Each row is a point. Each copy is the shape, with its points in the same order, stretched, turned, moved and blurred by noise. Is it also mirrored, or only turned?

Shape, 9 rows:
[[-51 -61 -45]
 [ 54  29  -9]
 [ 45 -15  -6]
 [ 11 -17  -9]
 [-59 -48 -80]
 [ 40   5  15]
 [-38  -7  59]
 [ 16  -9 -14]
 [-12  14  20]]
Copy 1:
[[ -12  -12  -89]
 [  41  -53   48]
 [  17  -63   20]
 [   8  -36   -3]
 [  26   -8 -111]
 [  -2  -49   38]
 [ -72   23   15]
 [  19  -33   -3]
 [ -12   -2   15]]
Copy 1 is: only turned
Copy 2 (9 x 3):
[[-22 -55  52]
 [-15  23 -60]
 [  5 -10 -41]
 [ -5 -10 -10]
 [-62 -59  52]
 [ 13  11 -43]
 [ 39  40  41]
 [-10 -10 -22]
 [  9  30   8]]
Copy 2 is: only turned
Copy 3, 9 rows:
[[-31 -63  58]
 [  2   8 -79]
 [ 15 -27 -54]
 [  4 -23 -15]
 [-68 -61  61]
 [ 26  -5 -48]
 [ 43  22  45]
 [ -1 -20 -25]
 [ 14  25   3]]
Copy 3 is: only turned
Copy 4 (9 x 3):
[[-90 -38 -39]
 [ 57 -15  -1]
 [ 13 -35  16]
 [-19 -25   1]
 [-84 -49 -84]
 [ 21 -10  22]
 [-63  37  34]
 [ -5 -25  -8]
 [-18  16  -1]]
Copy 4 is: only turned

Shape (10 x 6):
[[ 51  34 -23 -35  -8  52]
 [ 38   6  -9 -39  -6  19]
 [-16  74   9  -8 -16   4]
 [ 23  16  -8   6 -37   1]
 [-43 -49 -34   0  12  -7]
 [ 61 -11  40  12  32 -36]
 [-44  23  -6 -53  19   1]
 [ 17  19  73 -22  42   6]
 [ 54  15 -20  50  13   2]
 [-55   9 -25 -40   6 -37]]
Copy 1 (10 x 6):
[[-15   0  15  68 -23  43]
 [  5 -12  11  26  -7  46]
 [-18  61 -32  35 -12 -13]
 [ 41   9  13  46   0  15]
 [ 12 -56  44 -37  -7 -22]
 [ 36  -4 -13  52 100  13]
 [-45   8 -17 -35 -30  -6]
 [-34  47 -13  -3  81   8]
 [ 31  -4  24 121  42 -24]
 [-14 -27 -38 -45 -35 -16]]
Copy 1 is: only turned
Copy 2 (10 x 6):
[[ 44  40 -86 -38 -33  10]
 [ 45  17 -33 -24 -22  36]
 [ 16  57   2 -47  -2 -71]
 [ 38  12 -22   9  14 -17]
 [-26 -45  37  31 -72   7]
 [ 38 -57   6 -53  63  38]
 [ -8  39  43 -48 -69  -1]
 [-21  19  23 -85  41  44]
 [ 25 -62 -61 -27  16 -42]
 [ 25  12  80 -25 -77 -10]]
Copy 2 is: only turned

Shape, 11 rows:
[[ 45  21   5 -78 -33 -12 -12  -2]
 [ 23  36 -29   5 -49 -56 -12  -8]
 [-37  26  -9  -9 -22  37  12  44]
 [  1 -15  36 -36   8 -13   3  19]
 [ -2  59  47  51 -53  24 -19  48]
 [-44  75 -14 -29  29  14  -9 -34]
 [ 19  21 -22 -35  76 -18 -52  36]
 [ 25   2  -6  58  -6  22  48 -36]
 [ 23  16  67   0   9  26  53 -41]
 [-18 -13  19 -29  13  48  15 -41]
 [ 27   7 -38  49 -55 -35 -68  -9]]
Copy 1, 11 rows:
[[ 60 -15 -19 -72 -56   5 -68 -10]
 [  2  -8 -10 -21 -73  29 -57  36]
 [-41  28  41 -39  31 -47 -31  23]
 [ 30  -6  -1   7 -17 -32 -16 -21]
 [-86  10  83  -6 -17   8 -74 -17]
 [ 61  82  36 -49  61   7 -55  50]
 [121 -24  32   1  23 -30  -6  53]
 [-28  41  44  -8 -39  42  65 -18]
 [ 17  62  48 -28 -42  15  23 -75]
 [ 23  38  13 -31  48  10  25 -34]
 [-27 -61 -16   6 -23  87 -37  34]]
Copy 1 is: only turned
Copy 2 (11 x 8):
[[ -3 -30 -11 -29 -67 -28  42 -33]
 [-33 -22 -40  10  -3 -31  -9 -53]
 [ 11 -14   6 -38 -18  36 -26  36]
 [  4   6  38  13 -31 -15  23  17]
 [ 39 -38 -45  16 -14   4 -47  76]
 [ 28  27 -12  -1 -38  74  13 -65]
 [ 67  62  11 -36 -29 -38 -11 -18]
 [ 12   1 -33  31  44  31  69  21]
 [ 24  -2 -16  59 -26  53 103  41]
 [ 30 -15  32   6 -15  57  63  -6]
 [  9 -42 -29   2  35 -65 -36 -56]]
Copy 2 is: only turned
Copy 3 (11 x 8):
[[ 12  18  -4 -20  43 -37  15 -77]
 [-24  -2 -24  -5 -39 -15  35 -85]
 [ 25  23 -54 -33  11  17   4  20]
 [ 25 -17  17 -14  12 -16 -12  -1]
 [-47  58 -52 -63 -24   8  -5  13]
 [-12   8 -72  62  29 -30   3   3]
 [  0 -28  -6  18  24 -49  88  21]
 [-23  45  15  34 -35  72   0 -17]
 [ -6  56  35  38   8  16 -57   0]
 [  8   3 -10  31  51  38 -34   5]
 [-76 -26 -41 -27 -37  31  63 -76]]
Copy 3 is: mirrored
